Every row gives one point. The ring and each string are closed loops that go straight from each point to the next, and from the last back to the first. Before rounding, they use only three directions, however many columns there are. How many times does the string pass through the ring? Passing back the other way cancels.

Ring (10 x 4):
[[57, -9, -13, -8],
[62, 8, -27, -19],
[41, 13, -33, -26],
[6, 10, -25, -27],
[-24, 0, -9, -22],
[-41, -13, 4, -15],
[-47, -32, 10, -3],
[-30, -42, 5, 5],
[-8, -41, 1, 6],
[39, -23, -7, -1]]
String (13 x 4):
[[85, 7, -2, -14],
[56, -4, 7, -10],
[17, -18, -11, -7],
[10, -33, -23, 1],
[23, -49, -19, 13],
[46, -32, -1, 6],
[66, -17, 0, -1],
[91, -5, -15, -7],
[78, 12, 1, -18],
[41, 4, -3, -17],
[26, -8, -28, -13],
[52, -2, -45, -16],
[85, 9, -31, -17]]
Times through: 2

Ring (7 x 6):
[[26, 6, 22, -23, 31, -22],
[7, 72, 31, -44, 19, 5],
[-7, 74, 11, -42, -9, 39],
[-9, 14, -19, -25, -38, 61],
[2, -31, -37, -5, -38, 50],
[24, -54, -37, 12, -5, 4],
[30, -26, 0, -6, 24, -22]]
String (19 x 6):
[[3, 45, 33, -47, 5, 19],
[5, 21, 10, -31, -4, 23],
[7, 30, -5, -22, -2, 20],
[4, 43, -11, -21, -6, 26],
[-7, 58, -22, -24, -23, 49],
[-4, 47, -42, -9, -25, 47],
[9, 27, -31, -5, -6, 21],
[9, 4, -12, -16, -9, 23],
[12, 1, -55, 11, -14, 23],
[18, -51, -73, 28, -24, 24],
[25, -86, -57, 24, -18, 13],
[25, -91, -19, 3, -10, 7],
[17, -33, -3, -13, -1, 8],
[29, -69, 15, -14, 12, -13],
[40, -55, 30, -15, 39, -43],
[36, 10, 20, -15, 50, -46],
[25, 47, 2, -13, 36, -25],
[15, 36, -7, -15, 13, 1],
[8, 30, 34, -44, 9, 11]]
Times through: 0

Ring (6 x 9):
[[21, -30, 21, -47, 6, -35, 14, 22, -50],
[10, -2, 39, -37, -3, -14, -5, 21, -51],
[9, 50, 8, 10, -10, 4, 2, 10, -4],
[11, 41, -7, 25, -15, 12, 16, 2, 18],
[12, -20, 2, 3, -19, 14, 27, 0, 7],
[21, -43, 3, -26, -4, -18, 32, 10, -18]]
String (23 x 9):
[[18, 54, -31, 37, -9, 0, 28, 1, 35],
[10, 38, -21, 44, -23, 27, 27, -7, 43],
[1, -5, 19, 14, -32, 41, 13, -5, 10],
[9, -5, 14, -3, -17, 12, 15, 5, -6],
[17, 8, -9, 5, -8, -5, 26, 6, 6],
[18, 10, -19, 16, -11, 0, 32, 1, 20],
[16, 7, -5, 1, -8, -6, 23, 7, 1],
[18, 15, -13, 8, -7, -7, 27, 6, 9],
[17, 33, -29, 32, -12, 4, 33, -1, 34],
[3, 35, -6, 42, -31, 41, 18, -9, 38],
[1, 11, 24, 10, -28, 35, 5, 0, 1],
[1, 45, 11, 29, -27, 36, 4, -1, 17],
[15, 90, -28, 42, -6, -3, 15, 6, 31],
[20, 74, -24, 24, 2, -19, 17, 12, 15],
[16, 19, 2, -4, -4, -11, 14, 12, -10],
[20, 50, -13, 7, 2, -22, 15, 14, -1],
[9, 85, 3, 20, -6, -1, -5, 13, -1],
[2, 66, 22, 14, -16, 16, -11, 10, -8],
[9, 76, 2, 20, -8, 2, -1, 11, 2],
[10, 87, -6, 30, -9, 4, 2, 9, 13],
[14, 95, -24, 41, -6, -2, 11, 7, 27],
[21, 66, -30, 28, 0, -16, 23, 9, 22],
[16, 26, -7, 7, -6, -8, 19, 9, 2]]
Times through: 1
